Rows are points. Each copy is the shape, with its points in the same order, turned, moved and blurred by noise. Some copies are also mirrored. Which?
In the rows, zero is written as 128.

Shape, 7 rows:
[[103 169  87]
 [123  96 145]
 [142 140 120]
 [147 139 171]
 [ 73 170  88]
 [151 119 139]
 [151 124 144]]
Copy 1, 7 rows:
[[ 74 152 147]
 [155 139  93]
 [133 137 142]
 [176 162 134]
 [ 57 174 132]
 [157 130 131]
 [160 137 129]]
Copy 1 is: mirrored
Copy 2 (7 x 3):
[[129 198 119]
 [122  97 102]
 [119 136 142]
 [ 74 113 129]
 [131 203  89]
 [117 114 141]
 [114 113 144]]
Copy 2 is: only turned
Copy 3, 7 rows:
[[179 125 162]
 [110 109  97]
 [119 121 148]
 [ 98  76 142]
 [202 112 150]
 [ 99 110 132]
 [ 95 107 138]]
Copy 3 is: mirrored
Copy 4:
[[170 116 115]
 [ 74 133 119]
 [127 152 128]
 [105 155 166]
 [172  86 115]
 [111 166 131]
 [100 164 136]]
Copy 4 is: mirrored

Shape (9 x 4):
[[ 95  93  87 165]
 [121 139 146 156]
 [139 106 156 107]
 [146  66 108 126]
 [136 119 165 145]
 [175 123 129 106]
 [125 178 117 149]
 [134 148 117  41]
 [140 154 109 140]]
Copy 1, 9 rows:
[[ 88 124 145 189]
 [136 126 170 134]
 [112 140 133  95]
 [ 74 166 124 134]
 [120 141 171 106]
 [136 173 116 106]
 [179 119 148 151]
 [151 117  58  89]
 [160 141 136 151]]
Copy 1 is: mirrored
Copy 2, 9 rows:
[[190  86  95 164]
 [145 101 149 124]
 [105 118 135 155]
 [112  98  88 171]
 [121  94 149 135]
 [ 86 132 116 124]
 [159 127 136  94]
 [114 208 128 140]
 [141 118 118  98]]
Copy 2 is: only turned

Shape, 8 rows:
[[ 99 110 168 164]
 [122 133  99 121]
 [139 105 142 170]
 [119 178 108  83]
 [101 146 103 140]
 [145 106 181 123]
 [127 101 120 169]
 [180 137 110 169]]
Copy 1 (8 x 4):
[[ 82 162 146 119]
 [157 120 138 133]
 [112 176 122 143]
 [155  68 118 111]
 [152 131 147 106]
 [ 75 132 110 159]
 [131 174 140 142]
 [156 170  81 142]]
Copy 1 is: mirrored
Copy 2, 8 rows:
[[130 160 145  88]
 [149 105 114 154]
 [126 145 102  95]
 [133 105 135 198]
 [167 125 127 145]
 [ 82 134 125 110]
 [155 138  97  97]
 [132 156  53 137]]
Copy 2 is: only turned
Copy 3 (8 x 4):
[[125 130  99  56]
 [106 123 140 125]
 [133 172 130  81]
 [125  66 155 144]
 [ 89 104 143 103]
 [173 146  97  93]
 [108 162 125  85]
 [128 172 175 107]]
Copy 3 is: mirrored

Shape, 11 rows:
[[150  99 123 181 112 114]
 [130 130 131 119  76 141]
 [143 109  97  78 109  92]
 [116  73 127 104 124  97]
 [100 104 125 127 148 111]
 [157 117  73 128  92 115]
 [108 125 121  90 142  84]
 [131 134 184 134 149  99]
 [135 137 104 136 156 133]
 [ 74 167 142 108  66 147]
 [ 75  55 117  90 118 148]]
Copy 1 (11 x 6):
[[132  98  99 149  88 131]
 [ 92  89 107  97 138 140]
 [106 139 139  61  97 142]
 [117 110 166  95  87 112]
 [130 120 168 128 117 127]
 [131 118  97  85  97 170]
 [101 152 174 102 117 136]
 [ 86 143 138 157 130  90]
 [151 142 127 128 140 142]
 [ 61  77 143 106 180 166]
 [138  65 194  76 121 116]]
Copy 1 is: mirrored
Copy 2, 11 rows:
[[172 137 174 128 133 171]
 [116 156 169 107 108 123]
 [ 90 122 143 173 120 131]
 [106  86 141 127 138 156]
 [139 102 132 116 157 131]
 [124 147 185 175 129 133]
 [107 114 107 141 154 128]
 [157 125  89 100 113 156]
 [170 124 143 143 143 106]
 [ 92 179 149  70 131  91]
 [ 89  58 174  93 144 114]]
Copy 2 is: mirrored
Copy 3 (11 x 6):
[[182  93 127  84 132 118]
 [118 105 162 121 145 127]
 [ 81 114  99  93 113 126]
 [115 126  85  93 151  97]
 [146 149  91 116 136 113]
 [121  79 118  95 113 160]
 [108 164  97 102 113 116]
 [157 161 142 103 110  68]
 [157 124 107 135  92 130]
 [107 159 185 144 168 150]
 [108 122  74 144 194 108]]
Copy 3 is: mirrored
